Each row of a before or after table is a point. The points were changed in one or more steps. Then noise was added and the rows were shuffled. The steps act on how far a point lies along the listed directions, d1 being the first. Write out the steps. A step turns or swaps two directions, mirrors them in a line or flattens them onto one, adds a multiple of one to another, or multiplies one. Angles are multiples of 10 degrees, from the lower direction toward the higher: turns from -170 to 170, lines from 10 to 170 but not 90. Use the fewest steps. Two steps may share a direction if one is a turn and the other turns, adds or multiplies; they go together, in the order done. Otherwise the lowest direction goes first.

Directions:
(1): [-4.7 -4.8 -2.2]
(2): [-0.2  3.1 -6.4]
(3): [ 5.3 -4.2 -2.2]
Before (8 x 3):
[[ 3.2 -0.5 -5.3]
 [-6.6  2.2 -1.9]
 [ 4.7  2.5  3.2]
 [ 0.1  0.5  6.0]
 [ 1.3 -1.9 -6.0]
 [-7.5  3.1 -0.8]
 [-4.9  4.3  4.0]
 [ 4.9  2.5 -4.8]]
After:
[[-6.9 -3.5  4.9]
 [-2.7  3.1 -4.3]
 [-6.8 -2.5  3.7]
 [ 5.7  2.8  1.1]
 [-1.5 -3.4  6.8]
 [ 4.3 -2.9  2.5]
 [ 0.1  7.4 -1.9]
 [-0.8  5.1 -3.7]]
Steps: add -0.3 times d3 to d1; turn d2 and d3 by -70 degrees

Directions:
(1): [-0.7 -4.3  4.7 -7.5 -2.9 -0.9 -5.3 -0.4]
(2): [ 2.5 -2.8  3.5  3.0  8.9 -1.2 -3.7 -2.1]
Before (13 x 8):
[[  2.0   1.7  -2.4   2.4  -4.1   1.6   7.7   1.2]
 [  2.7  -1.7   1.3   0.9   5.4   0.1  -5.1  -1.1]
 [ -0.2  -2.9   0.3   0.0  -2.1   0.8  -1.0   1.8]
 [ -2.3   1.8  -4.9  -3.4 -11.3   3.5   4.1   3.1]
 [ -0.4   1.7  -1.0   9.4  10.7   0.7   2.4  -0.9]
 [  0.3   1.1   1.6  -1.4  -5.1  -1.4  -0.3   2.2]
 [ -0.5  -2.1   2.4  -4.8  -0.3   0.6  -0.9  -1.3]
 [  1.1   2.6  -4.0   9.9   5.8   0.0   7.0  -2.6]
 [ -2.3  -3.1   5.5  -6.6  -0.4  -0.9  -5.6  -1.0]
 [ -3.4   2.5  -0.1  -7.8 -12.2  -2.3  -0.3   2.8]
 [  0.1  -4.4   4.7  -9.9  -2.4  -0.6  -4.7   0.1]
 [ -2.8  -1.3  -0.1  -4.1  -4.5   1.6   0.9   0.6]
 [ -4.4   7.3  -6.5   3.9  -8.9   1.8   7.8   0.2]]
After (13 x 8):
[[ -0.5  -6.3   9.3  -2.9   4.8  -2.3  -9.5  -4.9]
 [ -4.4   4.0  -2.5  -3.1  -7.6   1.4   3.3   1.6]
 [  4.0  -5.5   6.0  -1.3   3.1  -0.5  -1.5  -1.5]
 [  0.8  -0.1   3.2  -2.1  -3.6  -1.8  -2.0   1.8]
 [ -0.4  -2.6  -0.2   0.3  -2.7   1.0  -0.3   2.2]
 [  2.6  -2.4   2.0   7.4  10.9  -1.6   0.6  -4.3]
 [  0.4  -7.4   5.6  -8.1  -2.1   0.7  -7.6  -0.5]
 [ -1.8   2.3  -2.9  -6.5  -9.2   1.4   3.7   2.5]
 [  1.1   4.0  -5.3   3.9  -0.2   2.0   2.1   0.9]
 [ -2.4  -2.8   1.7  -4.9  -3.2   1.2  -0.9   0.0]
 [ -0.4   1.8  -1.1   9.5  10.7   0.7   2.4  -0.8]
 [ -1.3   1.0  -1.0  -3.3  -3.4   1.6   3.0  -0.1]
 [ -2.3  -1.7   4.9 -10.0  -7.9  -3.6  -5.7   1.2]]
Steps: mirror d1 and d2 in the line at 140 degrees

Directions:
(1): [-0.1 -1.7 -6.4 -3.8 -1.4  0.7 -4.1  6.1  0.7 -7.9  3.4 -3.6]
(2): [-3.5  2.1 -4.5 -0.8 -1.6  9.5  1.9  0.5 -6.3  4.9  1.8 -1.1]
(3): [ 2.0 -2.1 -2.9 -0.4  0.4 -0.1 -0.3 -2.1 -1.1 -1.1  6.6 11.6]
(4): [-7.4  1.8  1.3  1.8 -7.4 -1.1  3.9 -3.5  4.4 -2.5  5.4 -1.2]
(5): [-4.8  0.3  5.6 -0.1  4.2 -2.6 -3.9 -2.0 -8.7 -3.4  3.8 -1.7]
Before:
[[-6.5  0.6  2.0  0.2 -4.8  0.0  0.9 -1.1 -3.9 -3.3  5.7 -5.5]
 [ 2.1 -0.9 -1.5 -0.4 -5.3  0.4  6.6  0.4 11.6 -0.7 -0.8  3.0]
 [-0.7 -1.5  4.9  2.8  6.4 -7.2 -3.1 -3.4  0.1 -3.0  3.7  6.2]
 [-0.1 -0.7  7.2 -0.3  6.0 -4.4 -1.6 -4.9 -6.1  5.2 -1.5  2.0]
 [ 5.9 -0.4  2.4  0.6 -4.3 -1.2  2.8  3.2  7.4  3.4 -8.2 -5.4]
 [-6.8  0.2  5.3 -0.3 -1.6 -4.2  0.1 -6.6  2.2 -2.6  5.7  3.6]
 [-6.4 -2.2  0.1 -0.4  1.0  1.5 -1.1  0.9 -6.7 -2.3  5.3  0.2]
 [-6.6  3.4  1.0 -0.9 -4.7 -1.5  3.4 -2.9  4.9 -1.6  0.9 -8.7]
 [-2.1 -0.6  7.1 -2.8  3.0 -6.0 -5.3 -0.1 -0.7 -5.7 -4.6 -9.4]
 [ 4.6  0.2  0.3 -1.9  0.5  1.6  0.1  4.8  3.7  1.2 -6.5 -4.4]]
After (10 x 12):
[[ 5.6 -0.3  3.0  1.2  1.6 -1.5  4.4 -4.6  3.9 11.9 -7.5  4.7]
 [-8.7  1.0  0.0 -3.0 -1.4  6.0  0.8  0.9 -6.9 -4.2  7.4 -3.2]
 [-2.0  0.9  3.3 -0.3 -0.6  5.2  0.4 -0.6 -9.9  4.4  2.1 -0.5]
 [ 0.6  0.9  3.4 -1.1  3.7  3.3 -0.6  0.2 -6.2  3.2 -0.9  1.0]
 [-5.8  0.9 -5.6 -3.9 -5.6 -0.7  0.1  0.5  4.3 -8.3  7.6 -4.8]
 [ 0.0 -2.5 -3.8 -1.6 -7.8 -4.0  0.0  3.4  7.4 -9.1  4.8 -3.5]
 [ 1.3 -4.3 -1.2  0.0 -1.8 -4.7  0.3  3.3  7.7 -4.7 -0.7  0.0]
 [ 3.7 -0.9 -5.9 -3.1 -3.7  5.0  2.0  0.9  5.7  2.8 -4.0  1.2]
 [ 1.4  1.1 -4.7  2.6 -0.6  4.6  4.0  0.5  6.3  6.6 -2.8  2.0]
 [-4.2  0.1 -4.8 -2.9 -7.1  2.1  1.8  0.3  9.0 -2.8  3.1 -1.3]]
Steps: add 1 times d4 to d1; turn d2 and d5 by 150 degrees; multiply d3 by 0

Directions:
(1): [ 2.0 -3.3 -7.3  3.6  3.2 -5.5  2.2 -0.2  2.0 -6.0  2.6 -2.0 -0.1 -1.7
 -8.5 -7.8  0.9  0.5 -3.5  3.4]
(2): [-4.9 -4.7  7.4 -4.9 -5.4 -1.5 -4.7 -2.0  3.0 -2.2  4.8  2.5 -3.4  1.6
 -1.8 -3.2  3.4 -7.3 -1.9  4.0]
(3): [  3.0  -0.6   3.6  -0.2  -3.5  -3.3  -5.2   4.0   5.8  -5.1 -12.4  -0.1
   1.8  -1.5  -3.7   1.5   1.4   1.3   0.2  -3.1]
(4): [ 6.2 -3.8 -3.8 -3.7 -1.1  4.7 -3.0  4.4  0.2  5.3  2.2  9.1  8.4 -0.2
 -3.0 -2.3  1.3 -1.3  0.0 -0.5]
(5): [  3.4 -10.2  -3.3  -2.2   3.3   0.0   2.9  -4.5   2.3  -4.2  -0.6   1.0
  -1.2   6.0   3.3   8.1   4.9   0.9   1.4  -0.2]
(6): [-0.9  0.3  1.4 -3.6  4.2  0.1  3.7 -5.7  7.6  7.3 -6.4 -2.6  4.2  2.6
  2.7 -5.7 -0.5 -0.3 -3.7  4.6]
Before, 13 rows:
[[  4.3  -3.6  -6.6  -0.7   5.6   2.8   4.8  -5.4   0.9  -1.2  -0.4   1.4
    1.3   3.7   3.0   7.6   3.1   2.8   3.9  -0.6]
 [  6.8   0.4  -1.1  -3.6   0.0   5.6  -3.5   4.3   3.6   7.8  -7.4   1.7
    9.7   2.3   4.7   4.6   0.5   2.0   1.4  -3.8]
 [  5.1  -4.5  -2.7  -3.1   5.3   2.7   1.9  -2.3   2.5   3.5  -6.2   1.2
    3.7   4.6   6.2   6.4   5.1   2.0   2.4   1.3]
 [ -5.3   2.0   1.3   3.7  -0.1  -2.0   1.9  -2.0  -4.7  -3.7   8.9  -3.2
   -8.6   0.0   0.8  -1.9  -0.7  -1.1   0.6   0.7]
 [ -3.4  -4.1  -1.0   2.9   3.7  -4.7   6.5  -3.8  -1.0  -2.4   9.7  -5.6
   -7.0   2.6  -1.2  -0.7   0.0  -1.5  -2.0   3.8]
 [  1.7  -2.2  -4.3   2.8   0.4  -1.3   1.3  -0.9   1.6  -4.1  -2.5  -2.7
   -3.9  -1.4  -3.7  -0.7   0.7   3.0  -1.4  -2.3]
 [ -1.9  10.3   3.8   5.0  -2.3  -1.3  -0.4   0.7  -2.4   2.2  -8.3  -8.5
   -3.8  -3.2   1.8   2.2  -5.5   5.8  -0.5  -4.0]
 [  1.8   5.7  -2.5   2.0   4.2   4.0   4.6   4.5  -2.6   3.5   0.2  -0.3
    3.5   1.4   3.4   4.4  -3.1   0.6   1.3  -3.1]
 [ -1.2   7.7   2.6   1.1   1.8  -1.4  -2.7   4.2  -2.3   0.8  -8.1  -2.7
   -1.3  -2.8   4.3   5.5  -4.0   2.9   1.9  -6.9]
 [  5.4  -8.0  -2.7  -0.3  -0.6  -3.6  -2.7   1.8   2.7 -10.1  -4.5  -2.2
   -3.7   0.6  -4.2   8.2   2.9   1.9   1.4  -6.0]
 [  2.8  -2.1   0.5  -3.7   1.0   6.4   3.7  -1.9   3.7   6.3  -7.3   3.9
    6.6   5.7   6.6   5.2   2.4   0.6   2.0  -1.9]
 [  0.6   1.1   2.6   6.0  -3.8  -2.8  -2.9   2.7  -0.6  -8.4  -2.8  -3.4
   -7.5   1.5  -3.3   8.2  -1.4   3.4   2.1  -4.0]
 [  2.3   2.0  -1.8  -1.9   2.7   3.5   1.9  -0.9   0.3   5.6  -6.8   0.0
    5.4   1.0   4.0   1.8  -3.3   3.0  -0.1  -1.4]]
After (13 x 20):
[[  2.8   1.2  -2.4  -1.1   2.9   3.3   2.5  -1.1  -0.7   3.3  -6.9  -0.6
    3.8   1.4   4.5   4.7  -3.2   4.2   1.4  -2.7]
 [ -3.0  -0.8   9.3  -3.2  -2.8  -4.8  -3.9  -1.9   8.7  -4.3 -11.8  -7.5
   -5.6   0.5  -0.1   3.3   0.7  -1.2  -1.5  -2.6]
 [  2.4   7.6   1.5   0.9  -3.0   0.9  -2.7   3.3   1.7   8.0  -8.1  -1.5
    5.4  -4.6  -4.7  -8.6  -4.8   2.6  -4.1   0.0]
 [  0.3   1.9   3.2   0.5   0.2   5.2   4.9  -1.7  -1.1   1.7  -8.0  -1.0
   -0.6   4.5  10.4  13.2   0.6   4.1   5.2  -6.0]
 [ -0.3   2.3  -0.5  -1.8   5.8   3.9   5.5  -0.5   2.8   6.4  -1.1  -1.0
    4.3   4.1   5.3   0.8  -2.0  -1.8  -0.9   0.9]
 [ -5.2   3.2   1.1   4.1   1.5  -2.9   4.5   0.1  -5.0   2.0  12.4  -4.9
   -5.7  -0.9  -2.1  -4.3  -3.5  -2.0  -1.7   2.6]
 [ -3.8   5.2   3.0  -0.2   3.8   1.8   5.2  -9.1   0.6   1.6  -3.3  -5.0
   -4.0   3.0   9.0   7.6  -0.1   2.0   3.9  -0.3]
 [ -0.4   5.3   3.6  -3.7   1.9  -1.0  -4.3   3.4   4.6   5.7 -10.0   0.5
    4.3  -2.1   1.4  -3.0  -2.7  -0.6  -1.9  -2.4]
 [ -0.6   3.4   3.2   0.0   3.1   1.5   2.0  -2.6  -1.7   1.5  -8.0  -5.0
   -3.1   3.2  11.1  12.7   1.9   3.5   5.5  -2.2]
 [ -5.1   2.8   1.4   1.1  -0.7   0.2   0.9  -1.0  -3.1   2.8  10.8   0.1
   -3.7  -1.3  -1.4 -10.1  -1.8  -3.5  -2.1   3.6]
 [  5.9  -2.0  -0.7  -2.3   1.8   3.3  -1.0   1.0   4.2   1.8 -10.5  -2.4
    4.8   4.7   8.3  11.9   2.3   3.6   2.9  -5.2]
 [ -0.2   0.2  -1.2   1.3  -0.5  -1.3   0.7  -1.7   3.4  -0.8  -4.1  -2.6
   -2.8  -1.6  -3.5  -4.1   0.0   1.3  -2.8  -0.9]
 [ -3.4   3.9  10.2  -0.1  -5.4  -2.9  -5.5   0.1   8.2   1.1  -7.6  -3.2
   -2.8   1.3  -3.8  -4.2  -2.2  -1.9  -3.1   2.7]]
Steps: add -0.7 times d5 to d1; turn d4 and d5 by 70 degrees; mirror d2 and d6 in the line at 150 degrees; multiply d3 by 1.3
